Each row is a point. Each copy is the shape, with its points in the same order, turned, moved and blurred by noise. Some copies are also mirrored. Which?
In the rows, zero is written as 128.

Shape (6 x 3):
[[132 146 132]
 [187 158 145]
 [ 96 152 125]
 [106 114 141]
 [125  80 104]
 [155  74 116]]
Copy 1, 6 rows:
[[125 153 138]
 [171 164 170]
 [104 154 116]
 [107 120 135]
 [141  88 116]
 [157  87 141]]
Copy 1 is: only turned
Copy 2:
[[128 119 131]
 [160 168 144]
 [118  83 125]
 [ 87 114 125]
 [ 86 136  74]
 [ 92 166  81]]
Copy 2 is: mirrored
Copy 3, 6 rows:
[[118 175 133]
 [174 172 139]
 [ 73 174 132]
 [ 88 134 139]
 [ 98  95 109]
 [128  97 114]]
Copy 3 is: only turned
Copy 4:
[[155 139 145]
 [209 153 140]
 [119 156 140]
 [128 113 160]
 [132  77 127]
 [168  67 132]]
Copy 4 is: only turned

Shape (7 x 4):
[[139 111 137 165]
 [ 79 140  99  91]
 [161 125 141 162]
 [129 160  77 123]
 [157 123 130 169]
 [122 188 116 131]
 [164  89 174 116]]
Copy 1, 7 rows:
[[140 119 138 165]
 [ 80 161 108  98]
 [164 115 144 155]
 [140 169  89 123]
 [161 121 134 162]
 [151 186 130 114]
 [142  68 162 116]]
Copy 1 is: only turned
Copy 2 (7 x 4):
[[ 96 129 133  93]
 [146 105 111 183]
 [111 144 136  80]
 [157 143  83 138]
 [104 143 122  82]
 [149 173 117 146]
 [130 100 182  79]]
Copy 2 is: mirrored
Copy 3 (7 x 4):
[[173 134 129 158]
 [ 92 149 124  81]
 [154 117 131 176]
 [ 86 153 115 149]
 [160 128 131 173]
 [ 89 167 161 152]
 [166  77 152 131]]
Copy 3 is: mirrored

Shape (14 x 8):
[[120 114 158 102 125 158 140 155]
 [142 124 147 149 172  94  93 181]
 [149 139  98 144 151 110 126 156]
 [155 165 176 176 118 155 110 132]
 [ 75 172  86 127 156 159 119  90]
 [118  93 103 102 137 130 114 122]
 [160 145 149 129 164 134 154 130]
 [102 167 161 116 170 103 117 109]
 [142 153 167  81 102 128 148  96]
 [147 142 130  95 107 165 142 137]
 [ 87  96 115 146 154 137  68  97]
 [111  93 105 149 122  93 149 177]
 [ 83 162 106 122 139 152  59 120]
 [101 133 178 102  96 160  66 164]]
Copy 1:
[[129 120 150 100 126 168 133 136]
 [134 141 117 139 182 103 102 173]
 [156 149  79 130 143 129 136 141]
 [158 160 145 183 133 173  90 127]
 [ 87 181  76 128 120 149 135  62]
 [129 106 103  97 124 124 129  95]
 [168 158 142 139 158 144 145 122]
 [110 192 147 128 145 114 108 106]
 [159 165 163  94  87 147 117 101]
 [154 148 118  95 116 178 123 117]
 [ 85 114  95 141 145 114  89  72]
 [124  98  97 136 114 108 154 172]
 [ 96 168  81 124 130 148  73  92]
 [108 132 143 103 117 175  44 148]]
Copy 1 is: only turned
Copy 2:
[[118 120 170 141 101 165 126 164]
 [132 164 194 129 146  86  97 156]
 [146 158 143 133 148 100 143 150]
 [121 171 210 171 103 134 158 112]
 [ 73 167 106 122 158 169 141 105]
 [127 111 133  97 137 135 123 134]
 [156 144 169 170 149 153 142 150]
 [108 156 146 173 160 151  91 120]
 [154 124 129 182  93 176 124 126]
 [150 132 145 135  93 169 150 148]
 [ 82 118 157 104 156 123 106  84]
 [105 112 137 129 132  76 142 182]
 [ 78 177 138  98 129 152 100  93]
 [ 94 147 192 111  64 153  79 137]]
Copy 2 is: mirrored
Copy 3, 14 rows:
[[130 118 154  74 131 156 122 152]
 [163 112 138 164 151 113 129 183]
 [128 146 112 138 136  87 113 152]
 [181 183 160 136 102 161 105 143]
 [ 80 180  77 129 150 166 106 115]
 [110  99 111 104 146 127 100 119]
 [150 165 150 105 156 114 138 133]
 [147 150  93 131 167 168 161 139]
 [169 148 115  53 123 155 145 102]
 [143 152 128  56 122 125  98 141]
 [111 101 102 164 156 173  87 110]
 [ 97  91 132 134 100  89 134 160]
 [123 150  71 133 141 183  73 147]
 [161 112 127  86 106 202  89 189]]
Copy 3 is: mirrored
